Each row is a point. Each copy is the shape, with its points in the same order, stretched, turned, moved and blurred by noise. Some copies are also mirrored. Which?
In the rows, zero is written as 128.

Shape (7 x 3):
187 127 125
126 159 93
131 73 95
113 103 130
112 79 144
161 132 93
142 172 99
Copy 1 (7 x 3):
107 92 116
133 141 182
91 144 53
138 143 84
132 139 45
99 121 137
143 129 193
Copy 1 is: mirrored
Copy 2:
48 72 170
114 61 96
151 74 192
142 127 155
151 150 183
87 44 147
87 61 94
Copy 2 is: mirrored

Shape (10 x 4):
93 104 146 106
94 144 110 117
136 150 123 105
199 133 114 140
138 128 113 131
115 119 228 137
87 120 112 112
115 137 124 106
94 145 109 119
124 138 120 110
Copy 1 (10 x 4):
146 89 152 102
161 110 134 159
155 159 95 146
111 228 117 147
128 150 141 138
56 69 125 57
172 100 147 136
157 128 122 142
173 111 137 163
161 140 119 143
Copy 1 is: only turned
Copy 2 (10 x 4):
128 120 130 178
158 101 116 160
144 107 141 135
134 166 147 87
145 136 128 132
62 122 116 151
153 112 121 174
146 110 133 153
158 101 117 160
146 114 133 144
Copy 2 is: only turned
Copy 3:
148 145 144 85
123 111 94 90
121 104 126 116
155 104 114 195
143 112 109 138
115 249 199 122
143 120 102 82
126 111 125 99
125 115 92 87
130 105 116 111
Copy 3 is: mirrored

Shape (13 x 8):
101 180 140 141 146 84 141 159
134 100 170 114 105 88 155 131
99 89 79 125 182 93 69 131
187 122 107 158 137 81 162 69
166 162 169 137 83 136 90 135
180 145 149 153 128 183 134 88
103 126 143 95 72 147 141 65
167 165 158 154 117 157 134 71
177 110 142 117 169 133 112 156
165 130 83 126 162 187 57 167
99 95 66 131 109 106 149 77
184 167 126 52 143 121 157 123
167 104 122 107 184 100 108 133
Copy 1 (13 x 8):
165 161 164 126 177 130 79 85
199 127 179 99 99 130 130 138
77 90 94 54 189 63 94 149
108 34 180 120 99 172 68 103
152 142 129 183 77 131 169 108
87 85 143 213 103 164 141 172
142 133 85 126 62 183 132 180
112 92 132 204 86 177 119 146
123 76 157 140 169 107 168 161
37 102 93 162 202 89 201 167
71 110 128 63 103 151 76 163
165 49 131 141 166 214 165 127
136 49 140 118 183 115 128 137
Copy 1 is: only turned
Copy 2 (13 x 8):
87 98 114 94 111 111 187 127
122 107 136 175 116 89 155 93
112 166 107 120 110 246 114 134
120 165 105 164 159 93 165 136
204 87 155 110 140 64 147 100
204 126 114 128 98 40 146 154
135 82 110 143 135 82 84 131
197 108 103 126 136 41 152 144
174 125 140 133 79 127 167 168
203 158 156 74 75 168 121 199
80 166 106 137 145 143 85 128
124 47 156 136 117 90 173 229
143 126 133 150 108 164 158 160
Copy 2 is: only turned
Copy 3:
115 157 96 206 78 131 106 119
124 183 176 125 159 134 136 123
120 128 132 130 70 160 39 211
188 175 106 122 161 160 153 201
161 154 117 119 117 132 98 33
179 109 131 93 140 168 161 84
105 129 156 61 134 86 172 96
181 130 118 105 125 141 175 82
133 144 149 121 142 211 91 113
142 68 88 113 105 196 32 88
134 113 127 114 138 90 124 208
72 153 91 86 154 194 152 83
127 156 135 110 123 208 93 170
Copy 3 is: mirrored

Shape:
131 87 116 149 124 92 172 125 115
91 142 162 117 125 109 147 95 183
119 114 59 153 152 106 21 122 100
120 139 122 178 128 121 160 112 148
78 63 111 125 106 138 107 125 91
118 113 143 117 106 108 155 140 107
155 152 136 161 160 148 169 130 92
95 148 105 111 119 110 179 148 146
109 123 164 148 107 93 161 143 97
175 77 141 169 123 97 148 126 154
85 154 142 193 125 115 147 134 136
141 152 116 132 114 111 162 96 93
95 154 142 107 171 138 146 125 110
156 82 134 135 111 151 169 145 97
179 151 142 152 122 144 7 109 161
Copy 1 (15 x 9):
122 96 138 100 139 169 159 139 87
146 135 147 64 185 140 111 146 166
168 134 99 206 74 152 222 171 203
108 113 165 91 150 158 147 112 142
186 121 105 122 63 163 156 162 129
150 133 132 118 132 161 118 151 101
115 75 146 145 122 144 107 110 124
122 136 181 91 156 124 117 158 124
168 126 137 113 138 183 126 120 94
86 112 98 95 159 162 178 113 98
152 128 176 93 152 155 148 102 154
115 107 156 142 128 186 117 160 125
172 91 146 131 132 114 98 149 146
108 104 105 123 94 154 117 125 80
123 185 52 190 119 151 165 112 240
Copy 1 is: mirrored
Copy 2 (15 x 9):
156 150 127 86 143 136 99 77 122
142 110 104 130 77 150 110 100 164
154 123 163 160 130 114 137 178 36
146 95 130 81 134 127 125 93 138
206 192 79 137 136 119 103 148 86
158 166 117 127 126 144 134 95 129
108 115 144 121 191 114 160 85 148
152 115 95 95 109 155 146 75 115
169 160 130 126 122 132 138 63 144
155 123 167 98 139 170 110 114 161
180 78 134 104 121 102 132 75 126
109 138 128 105 138 103 135 94 136
122 138 99 167 142 118 148 74 126
161 169 119 106 179 138 136 119 144
132 77 182 188 106 150 161 241 128
Copy 2 is: only turned
Copy 3:
106 123 134 151 111 141 164 75 138
103 189 139 122 135 122 95 127 116
122 53 118 221 201 156 122 162 147
100 129 104 125 124 149 96 83 114
145 103 134 139 191 124 187 112 140
109 127 133 119 114 135 175 125 142
134 83 123 100 78 162 104 106 144
110 160 118 130 122 188 158 132 108
76 116 140 97 114 132 167 111 142
99 141 106 165 99 111 124 58 177
69 124 113 93 149 160 100 98 116
120 93 126 130 87 133 135 131 104
142 121 165 106 126 172 120 154 129
150 110 107 117 95 128 171 84 168
120 102 73 179 154 87 43 176 183
Copy 3 is: only turned

Shape:
89 172 209 150 159 197 137 119 140 100 138
101 148 179 158 177 79 149 107 139 111 145
147 89 151 90 101 114 89 157 108 171 112
93 137 153 108 153 157 156 91 117 63 104
42 161 114 204 112 80 147 204 178 138 142
69 186 109 172 136 125 121 116 162 85 147
100 168 91 174 144 119 111 116 156 126 170
197 108 104 137 139 77 98 205 99 159 131
135 81 160 136 159 171 129 188 154 122 93
114 153 152 120 149 179 135 115 141 80 145
127 110 104 123 143 116 81 243 70 185 105
127 98 206 118 147 159 157 174 82 117 131
110 197 135 197 95 101 159 130 152 118 129
93 175 163 104 133 154 110 139 169 43 164
187 118 104 133 143 81 133 203 72 151 102
118 69 191 153 129 171 130 148 84 83 141
76 175 70 164 116 95 172 175 176 164 187
Copy 1, 17 rows:
49 140 144 115 107 177 148 144 88 77 170
132 108 171 126 151 112 124 110 54 95 165
151 127 76 150 125 96 132 151 108 138 98
120 127 173 173 126 151 182 172 112 101 164
54 37 128 62 146 175 76 124 58 172 169
105 99 149 97 120 175 95 131 104 123 213
129 111 155 102 103 159 75 116 101 139 176
110 95 103 123 75 46 104 116 108 140 111
74 77 117 167 72 159 180 120 95 108 93
99 136 149 123 89 154 152 156 109 100 168
47 79 80 136 89 82 78 176 117 132 103
52 130 131 162 97 116 174 175 62 109 108
79 115 146 68 139 150 103 99 98 161 189
105 119 124 60 97 143 148 158 104 85 209
88 92 128 138 85 47 124 133 120 148 104
77 134 112 203 80 141 186 158 52 134 140
96 73 165 39 111 170 53 139 89 185 145
Copy 1 is: only turned
Copy 2, 17 rows:
160 91 125 112 151 116 136 56 68 123 59
209 142 83 116 122 106 142 84 113 130 104
184 130 141 138 92 178 83 183 99 110 119
110 109 87 97 114 99 120 90 138 128 77
173 195 182 52 194 78 97 125 54 113 147
131 148 156 99 164 129 120 45 97 142 158
144 147 159 145 143 150 151 79 106 123 179
176 159 127 123 109 173 139 188 132 46 183
144 153 141 112 132 107 121 146 122 45 73
109 109 109 123 147 125 135 81 106 118 100
181 179 162 110 94 168 91 199 45 7 160
170 97 86 134 124 86 113 166 93 59 66
167 108 158 55 154 108 137 110 120 167 158
109 132 92 93 201 155 105 36 70 122 92
165 140 115 96 84 137 138 211 139 50 175
161 83 130 169 149 62 90 116 123 59 91
117 196 155 105 171 113 138 161 57 137 178
Copy 2 is: only turned
Copy 3:
144 208 149 79 140 121 130 94 217 83 95
98 151 143 56 131 122 151 127 180 142 125
120 145 134 157 108 179 139 102 137 169 56
120 178 127 99 143 106 64 106 179 113 128
139 147 73 125 101 153 222 91 159 177 165
176 178 97 86 127 138 135 129 152 128 165
168 161 111 100 135 155 156 161 132 121 140
102 109 97 168 158 197 180 169 157 200 72
75 171 95 153 128 186 152 116 208 121 71
140 201 141 110 154 133 99 127 183 105 119
148 75 86 196 123 207 174 120 176 170 68
80 153 159 136 170 137 132 84 208 131 70
145 186 85 95 136 99 172 115 149 181 127
161 222 152 98 140 154 100 112 193 136 162
94 93 84 175 163 159 157 157 168 206 74
84 166 136 118 194 165 122 74 176 108 85
150 152 120 154 118 128 201 154 127 158 165
Copy 3 is: mirrored

Shape (15 x 12):
132 128 165 127 111 115 112 136 133 119 116 145
140 121 144 128 126 128 121 163 146 134 109 135
121 140 147 115 138 131 115 160 153 152 159 141
122 106 101 128 99 120 112 164 109 136 99 132
139 134 139 145 117 118 137 83 147 142 97 103
132 108 159 125 120 121 143 140 136 127 103 64
129 101 151 111 149 98 111 137 159 122 103 119
150 130 113 119 146 122 119 132 124 141 121 117
131 109 151 204 142 110 118 129 145 125 156 143
103 132 142 147 146 129 101 160 129 119 93 93
99 106 86 111 133 173 147 75 138 149 132 125
106 125 44 138 42 107 121 163 156 141 92 138
99 133 112 135 121 103 152 164 122 139 103 129
131 116 153 146 146 142 136 152 154 146 101 130
122 117 49 114 114 149 124 162 151 40 101 143
Copy 1, 15 rows:
133 112 126 107 124 87 86 138 132 149 128 108
102 111 145 116 122 106 104 131 134 135 137 92
132 94 105 139 121 113 81 100 147 109 141 66
106 119 159 167 138 110 117 161 138 141 117 131
158 138 137 103 143 158 141 110 115 155 111 120
118 121 136 95 176 147 108 130 116 132 107 130
89 111 116 104 143 145 101 142 126 153 135 80
113 108 125 145 116 148 124 132 126 116 113 106
128 147 123 128 92 117 118 123 194 140 137 137
101 104 125 113 175 122 130 168 152 143 94 105
135 171 109 180 148 159 154 108 91 112 101 102
148 142 210 197 151 145 151 154 154 150 167 117
125 100 130 179 161 112 146 132 141 138 135 137
96 124 139 115 132 111 124 111 133 140 130 91
63 153 159 181 123 114 166 226 126 98 169 116
Copy 1 is: mirrored
Copy 2, 15 rows:
115 136 112 89 149 131 128 172 120 133 144 104
105 140 125 98 126 140 127 166 134 166 124 122
124 175 102 138 149 126 106 160 147 179 127 135
125 126 160 70 113 131 165 149 101 167 120 114
141 100 120 112 105 88 90 130 107 89 138 109
109 134 153 125 87 125 113 161 128 109 158 86
111 135 149 109 137 136 120 195 157 114 131 120
137 114 156 146 120 121 122 155 123 158 119 134
83 140 75 116 150 107 155 159 116 96 59 101
123 165 129 101 95 140 125 190 105 100 130 124
127 102 171 129 121 95 78 51 108 117 145 167
162 110 129 7 86 108 182 105 122 173 159 128
160 136 133 96 107 160 139 137 132 126 102 109
98 145 119 103 114 139 96 156 131 141 97 124
93 77 169 62 108 195 183 83 146 121 190 177
Copy 2 is: mirrored

Shape:
159 158 131 146 133 167 199 125 132 169 122 150
143 72 96 190 128 120 131 127 175 120 161 103
135 35 95 149 124 127 118 123 161 102 94 114
178 118 131 132 137 196 139 118 80 124 150 177
146 107 92 103 124 120 113 93 165 80 125 114
94 84 106 133 112 128 97 89 108 140 136 103
129 93 140 124 119 120 118 115 155 149 153 126
58 122 192 104 131 90 133 152 113 100 124 160
93 142 152 66 89 102 117 203 137 88 108 181
96 126 174 94 149 76 89 148 127 85 143 195
163 60 51 108 146 133 145 156 135 113 158 85
123 103 129 130 139 162 95 149 166 88 129 83
144 179 79 168 191 201 178 111 94 184 107 170
178 143 100 120 158 185 134 143 102 171 96 174
146 51 131 108 163 135 135 105 154 122 134 102
181 106 106 154 141 139 121 91 81 92 97 89
107 178 186 85 125 65 76 193 102 123 88 164
Copy 1, 17 rows:
195 151 148 113 162 148 125 195 76 143 138 111
130 113 112 115 105 156 173 90 128 150 120 55
118 158 123 111 80 139 183 89 155 171 151 104
154 166 152 150 151 130 59 160 94 166 144 62
150 148 73 112 30 114 137 106 148 119 161 124
111 131 96 163 105 172 135 74 110 125 175 100
106 132 96 124 111 136 143 115 92 129 146 98
71 116 77 101 131 137 96 99 123 132 108 200
108 142 93 107 128 38 125 126 140 142 122 249
75 137 76 105 107 88 77 99 136 103 83 186
138 112 85 200 84 69 183 86 134 191 135 72
133 109 106 135 63 130 143 82 109 181 148 127
238 171 164 170 179 165 106 167 66 143 104 108
184 183 174 168 154 79 113 171 94 147 121 118
98 146 89 146 64 145 148 111 111 174 150 97
132 112 137 156 70 163 130 103 190 129 144 63
59 107 135 123 136 50 116 118 150 67 78 227
Copy 1 is: mirrored
Copy 2 (17 x 12):
172 72 118 95 79 105 84 116 107 123 94 131
116 112 107 170 85 180 174 201 121 89 139 158
175 147 116 158 78 119 191 168 150 92 170 138
175 111 59 72 52 117 134 130 88 145 74 148
136 137 81 153 86 146 183 127 172 105 147 136
129 132 114 177 157 134 156 146 148 136 116 156
129 91 98 157 134 134 164 143 120 105 143 143
69 145 108 88 180 77 170 101 141 126 120 90
139 134 107 120 153 89 157 84 115 95 107 57
87 138 73 83 150 94 197 138 149 116 82 86
174 116 68 206 55 153 151 180 123 118 160 123
149 132 119 142 97 175 195 161 138 126 175 114
199 72 130 103 43 113 65 174 168 171 13 117
247 84 99 94 73 118 87 144 130 127 58 107
148 105 69 153 84 110 207 152 151 128 184 141
157 168 85 78 96 155 104 163 161 110 170 167
153 143 108 62 224 116 96 120 136 88 113 62
Copy 2 is: only turned

Shape (18 x 12):
120 78 144 158 145 109 130 129 130 132 112 110
115 144 130 105 126 160 135 123 114 139 123 109
114 144 129 135 148 249 124 120 146 111 110 109
128 119 119 102 128 124 124 113 137 92 109 128
125 135 132 103 153 136 116 132 143 147 107 161
130 119 130 122 133 131 104 114 134 142 120 203
113 130 124 211 142 117 130 159 137 86 157 119
85 130 168 130 138 142 87 117 137 145 157 118
126 125 136 112 132 120 125 113 114 93 130 120
77 106 113 111 133 104 128 121 144 130 121 112
125 109 120 103 106 104 132 214 124 116 143 109
120 138 121 110 140 121 138 174 147 130 146 110
107 136 135 111 133 104 113 145 150 155 120 115
120 138 113 111 144 106 113 148 115 155 117 166
130 120 108 121 150 121 118 171 145 149 161 107
120 145 158 129 109 141 132 143 143 154 151 115
115 133 128 107 159 131 140 147 129 102 121 142
120 145 136 101 144 107 64 138 137 127 126 110
Copy 1, 18 rows:
125 157 138 135 118 121 152 138 143 93 116 168
115 114 133 124 168 148 131 144 119 108 127 103
102 48 179 114 146 143 131 211 129 62 180 154
138 128 123 149 132 136 111 121 111 118 127 108
147 115 149 136 158 141 122 134 134 136 117 128
153 132 136 115 134 169 123 137 112 174 113 143
114 162 159 88 66 90 152 146 155 134 135 136
87 126 182 128 132 160 152 147 129 102 128 160
117 145 128 136 131 150 109 118 116 107 120 100
112 122 132 153 135 115 149 134 115 123 106 129
160 106 122 100 86 92 147 53 118 152 115 115
138 115 153 106 131 96 138 103 128 141 126 117
136 133 161 142 149 126 144 118 142 131 115 128
149 145 130 135 145 141 127 115 148 169 105 105
114 125 148 106 131 90 148 106 138 146 127 155
115 128 172 93 148 131 158 125 116 118 142 133
135 121 139 127 133 128 102 133 133 125 104 118
124 133 162 160 126 150 123 91 152 113 129 117
Copy 1 is: mirrored
Copy 2:
97 151 126 158 121 112 126 167 106 110 133 126
119 119 139 104 105 109 97 122 141 139 136 149
142 135 91 76 140 122 94 161 161 138 157 211
167 126 139 119 129 128 106 116 106 120 137 124
137 130 140 96 99 115 137 141 124 103 172 110
153 142 157 104 139 92 161 136 125 120 175 112
122 124 137 164 167 128 153 176 168 89 116 170
115 130 156 147 114 116 123 159 160 146 191 153
146 110 152 128 134 125 99 128 123 134 137 130
123 156 155 150 109 122 109 119 129 112 146 120
114 102 186 134 68 144 155 136 108 96 125 154
114 103 153 123 91 136 136 127 129 88 142 138
121 130 144 138 79 127 137 133 129 106 158 110
123 125 163 101 92 112 152 139 133 110 150 99
80 124 149 123 98 144 157 134 129 106 152 135
113 103 149 131 102 92 133 128 139 118 153 158
142 114 153 99 115 134 112 144 123 84 151 128
142 118 149 144 73 159 130 150 130 140 169 107
Copy 2 is: only turned

Shape:
105 198 139 79 137 77 122 82 145 178 164 132
111 112 139 90 132 115 80 159 155 90 67 165
157 105 98 131 140 145 108 93 95 88 63 121
186 86 59 122 93 100 90 84 98 121 110 148
94 100 143 165 146 53 162 178 168 102 178 119
92 141 159 98 140 75 92 77 80 146 90 119
91 135 106 166 85 113 105 152 79 124 125 166
129 135 112 165 101 129 133 81 99 123 106 148
179 114 174 128 113 122 104 101 112 109 140 166
143 203 167 138 92 128 134 168 160 99 171 97
87 156 146 119 91 149 175 69 168 117 85 150
97 177 75 94 82 127 81 172 135 91 168 125
132 165 128 89 95 63 158 101 151 134 120 177
156 131 129 85 97 121 83 144 156 157 150 173
76 170 98 149 191 84 88 136 161 67 149 147
171 90 110 89 118 156 182 186 100 99 133 145
81 119 95 139 177 133 109 150 55 129 109 160
172 155 153 135 134 143 108 172 115 158 124 155
Copy 1, 18 rows:
156 174 207 114 151 108 135 21 129 113 145 57
172 169 194 173 112 166 126 181 163 137 99 99
147 128 123 122 114 176 151 172 172 84 131 132
224 149 161 107 165 167 158 160 165 55 95 193
196 89 135 114 106 64 89 106 65 191 164 116
170 178 177 123 99 184 90 41 172 137 163 101
193 187 158 147 145 180 134 136 128 172 168 152
137 145 130 144 158 140 157 125 167 109 157 161
144 132 162 149 114 129 148 122 116 108 96 197
109 116 219 156 119 92 141 144 35 130 181 84
103 187 131 207 161 61 167 136 174 112 163 70
196 175 210 154 159 185 155 192 49 113 172 46
187 176 201 152 153 76 181 91 184 113 153 115
166 193 203 147 168 135 144 144 106 100 72 145
177 69 196 125 152 169 132 115 94 182 142 51
152 171 95 105 68 114 202 186 134 109 129 150
165 177 100 76 95 225 140 106 158 180 140 109
111 158 192 100 117 143 154 129 133 135 109 147
Copy 1 is: only turned
Copy 2, 18 rows:
158 170 128 88 124 145 179 26 154 123 141 140
106 124 233 141 166 182 111 117 165 82 92 130
119 89 184 79 117 103 109 178 128 123 115 86
167 182 162 72 108 99 111 179 103 56 140 67
84 196 52 184 192 126 81 75 99 116 102 174
89 151 201 74 68 105 123 67 168 115 139 119
100 219 196 137 135 101 104 91 73 127 85 116
150 163 157 102 111 72 100 118 120 127 87 128
133 177 146 108 141 98 138 181 189 113 93 126
141 138 120 187 238 87 185 131 111 154 107 149
198 120 170 131 133 116 97 86 163 131 64 229
145 190 198 136 225 170 155 117 49 147 168 104
175 191 136 92 163 117 142 55 159 49 84 189
170 185 177 142 148 177 179 131 140 86 107 124
85 159 125 106 223 170 74 52 140 158 129 70
117 135 134 103 168 145 187 194 64 121 87 182
46 156 191 75 99 157 120 79 78 176 101 88
109 130 161 145 144 123 201 130 128 128 60 100
Copy 2 is: only turned
Copy 3, 18 rows:
95 107 195 54 108 191 90 82 55 53 53 129
120 95 208 167 167 123 157 167 179 111 138 102
92 112 117 153 163 117 200 103 154 158 178 113
90 125 157 131 96 20 192 125 133 164 168 96
84 100 130 132 47 130 55 163 189 152 78 141
95 105 193 66 184 132 115 80 121 86 83 148
148 124 127 156 143 50 123 109 161 101 92 125
95 144 108 129 136 118 160 87 135 118 125 139
78 158 134 121 160 94 132 155 109 155 93 99
136 133 115 145 132 178 133 116 133 153 39 90
85 149 136 107 136 237 168 97 148 54 116 128
152 67 163 151 113 86 157 128 146 93 71 58
82 158 189 107 98 156 110 105 129 89 111 98
142 124 198 116 116 89 135 165 91 106 94 92
57 41 167 185 109 165 116 129 145 95 109 133
148 143 75 131 108 95 112 140 150 164 152 57
141 73 110 138 161 91 95 96 133 90 139 145
169 144 131 147 163 121 116 123 89 148 108 117
Copy 3 is: only turned

Shape:
113 84 107 142 120 169 107 152 121 95 125 98
118 138 131 109 142 152 159 164 74 77 138 160
114 152 110 165 108 129 96 98 139 107 90 60
66 156 159 124 142 173 94 116 149 124 136 84
114 132 163 84 123 128 38 129 118 94 130 104
131 98 108 178 116 96 134 102 131 111 161 175
157 108 172 155 148 134 138 102 88 78 100 95
119 201 162 93 134 167 136 123 127 207 119 74
159 132 88 87 151 163 101 128 116 115 145 150
82 88 83 125 133 86 96 100 122 99 151 124
133 181 78 79 132 117 212 178 179 98 128 104
99 100 140 130 123 163 178 136 128 72 166 147
83 78 166 79 116 104 114 171 146 100 88 153
147 99 164 164 145 108 123 194 140 170 99 92
151 122 123 123 177 134 80 106 143 106 118 141
68 147 125 133 138 124 177 122 118 166 143 139
126 81 125 106 120 103 146 112 133 89 96 128
115 106 140 93 139 141 122 137 79 159 145 91
Copy 1:
184 138 95 127 108 142 64 94 151 140 105 83
159 96 166 99 68 169 100 113 184 100 126 155
183 136 32 146 113 145 109 93 131 109 57 67
136 104 88 173 93 173 111 78 169 135 59 122
151 125 63 147 91 157 7 108 123 130 90 188
108 132 110 132 120 119 90 141 151 100 159 120
182 102 80 114 110 171 115 155 161 138 95 112
118 138 163 143 144 122 194 82 152 141 52 158
169 160 147 126 151 114 73 97 152 114 148 166
144 132 55 167 77 162 51 108 115 130 181 141
101 157 91 45 128 152 225 43 167 169 129 106
128 108 139 110 97 192 114 115 175 128 140 95
124 72 99 107 90 158 74 89 106 186 157 143
84 147 98 93 132 77 140 123 132 208 86 116
158 128 88 139 144 109 76 116 166 139 139 152
96 99 164 151 80 150 176 100 157 125 141 136
165 103 70 104 119 161 100 119 109 165 164 109
145 138 153 148 97 143 100 131 125 165 133 175
Copy 1 is: only turned
Copy 2 (18 x 12):
99 134 89 88 151 194 89 116 100 106 165 91
66 138 109 49 151 148 72 179 146 151 180 84
118 102 139 72 154 154 132 100 61 93 124 139
116 92 160 101 160 164 96 122 120 69 161 114
143 118 128 88 201 180 74 132 131 128 144 197
118 178 126 98 123 132 158 163 120 151 94 96
69 113 132 80 187 164 72 148 125 185 92 130
165 34 135 120 102 135 100 125 106 98 158 132
128 144 44 112 139 122 94 170 114 142 175 129
133 202 138 131 128 136 106 130 71 109 122 128
64 117 77 102 20 106 118 109 94 91 195 151
45 145 139 84 141 164 100 137 148 130 180 62
86 145 148 116 126 237 93 159 113 129 171 179
139 111 82 110 72 204 101 144 105 111 88 159
111 152 66 120 162 128 102 182 119 138 104 158
124 128 167 123 85 128 117 151 99 102 152 76
77 148 132 123 131 186 107 135 89 156 134 150
165 124 125 131 125 165 62 122 101 134 154 114
Copy 2 is: mirrored
Copy 3 (18 x 12):
172 131 203 150 150 133 137 142 138 152 96 91
136 174 174 144 142 153 98 184 91 146 113 139
192 108 195 159 149 105 125 128 152 86 117 121
153 131 149 162 203 135 120 137 138 89 128 72
150 97 174 119 204 141 112 106 119 140 152 98
108 77 160 170 89 96 113 164 148 163 95 124
189 107 194 111 128 97 105 164 71 129 120 93
150 147 95 111 155 149 119 122 160 42 153 116
124 126 172 144 108 171 124 141 145 132 162 106
130 92 169 178 150 119 158 174 148 168 128 150
165 173 114 229 136 190 133 142 127 86 121 173
148 155 150 187 154 141 102 178 110 158 101 89
126 135 132 175 193 112 145 99 92 178 119 146
137 85 145 105 118 115 172 106 107 99 78 126
119 86 181 145 126 129 137 129 112 122 160 90
107 151 107 170 142 114 129 187 148 100 109 151
166 120 151 177 135 103 137 137 103 168 140 138
152 128 144 100 152 144 143 165 136 134 135 123
Copy 3 is: only turned
